Every row gives one point. Any point is a mix of the corners, with weights that add up to 1. It lies inside the corners' shape when no weight is negative. Say inside or outside, and name the corners with a negative weight.
In the rows, zero is written as 128.

Corners:
(1): [138 215]
(2): [118 172]
(3): [148 104]
Points:
[120 171] => inside
[148 150] => outside (2)
[141 126] => inside
[131 219] => outside (3)
[141 124] => inside
[124 151] => outside (1)

Corners:
(1): [144 100 111 152 170 233 151 110 172]
(2): [131 156 217   7 105 163 111 214 156]
(3): [162 135 152 114  97  89 137 101  73]
(4): [152 103 161 180  59 112  63 100 140]
(5): [165 108  90 129 150  84 117 120 163]
(6): [149 167 134 180 128 103  90 154 138]
(7): [192 114 157 148 157 184 195 135 172]
(8): [109 117 115 151  81  98 163 125 135]
(9): [102  86 182 102 142 102 121 103 174]
(10): [160 197 172  98 111 116  75 109 158]
Points:
[148 121 157 118 119 111 134 113 126] => inside
[136 138 183  72 113 144 112 161 155] => inside
[159 126 161 122 121 134 120 126 143] => outside (8)
[145 120 155 125 127 133 143 133 157] => inside
[146 130 146 139 121 131 132 133 150] => inside
[121 121 155 102 136 128 125 127 158] => outside (4, 7)

Corners:
(1): [141 140 144 166  94 158 197 131 112 124 128 105 148 124 158 167 125 132
 112 128]
(2): [112 138 140 153 126 141 125 124 124 120 131 113 115 110  99 124 146 127
 104 129]
(3): [ 70 137 149 154 132 143 114 181 152 107 139 130 165 129 166 152 104 140
 106 117]
(4): [ 87 127 152 149 126 129 106 141 134 133 130 202 136 130 166 165 161 132
  99 114]
(5): [141 111  81 179 136  95 145 113 137 122 108 109 123 113 157 138 110 132
 119 116]
(6): [138 125 136   7 103  98 115 122 106 132 143  88  79 124 109 140 161 135
 186 125]
(7): [108 100 142 167 136 130 122 140 114 101 124 129 124 133 157 135 119 127
 126 120]
(8): [104 132 124 155 135 112 120 145 145 117 104 100 112 150 155 124 125 122
 116 164]
(9): [138 109  95 154 141 146 132 112  73 103 126 130 138 112 166 145 153 140
 110 149]
(10): [136 113 144 144 110 141 124 121 128 129 151 122 116 131 124 132 121 132
 103 138]
(11): [ 91 104 153 102 154 134 106 126 127 139 154 105 109 121 122 157 152 147
 131 126]
(12): [123 127 138 149 123 149 127 154 106 143 130 114 138 148 158 159 126 119
  98 109]
(13): [128 115 102 140 144 107 118 137 117 118 154 118 126 114 134 127 174 123
 123 120]
(14): [117 149 124 119 140 148 118 146 133 123 141 119 117 116 161 176 129 142
 215 133]
(15): [141 118 143 126 144 142 132 124 140 119 122  98 115 125 153 133 128 141
 122 118]
(16): [122 110  76 136 123 119 118 131 138 120 127 107 121 154 130 155 131 145
 168 117]
(17): [137 129 143 155 115 152 151 154 141 171 119 122 150 122 152 139 127 125
 149 114]
(18): [127 157 146 117 140 161 168 126 101 137 145 143 125 143 140 133 132 132
 138 128]
(19): [134 151 148 148 131 102 123 122 139 114 134 119 169 136 130 151 118 108
 134 135]
(20): [134 115 150 121 145 144 132 165 143 140 131 113 107 126  79 134 122 128
 121 142]
(21): [120 110 134 161 152 151 138 126 150 107 121 128 117 113 170 124 110  94
 106 128]
Points:
[119 124 130 149 135 138 130 136 129 125 133 126 129 128 145 145 130 130
 127 126] => outside (6)
[121 124 131 140 131 133 130 137 128 126 132 116 127 129 137 144 131 131
 124 126] => inside
[114 124 125 126 142 130 120 138 124 128 138 117 128 126 128 144 135 130
 147 122] => outside (1, 4, 8, 10, 15)
[122 121 133 129 131 130 129 137 128 129 133 120 124 127 142 145 133 131
 132 126] => outside (2)
[125 123 126 134 131 128 129 121 118 118 135 117 120 129 145 142 140 130
 128 129] => outside (3, 17, 20)
[119 121 135 133 136 131 126 129 127 127 136 116 124 126 137 145 133 133
 128 127] => inside
[127 124 133 104 127 127 129 130 123 125 134 113 112 125 137 139 137 127
 141 126] => inside
[124 122 130 138 133 138 132 132 125 120 130 119 125 124 147 141 131 128
 126 128] => inside
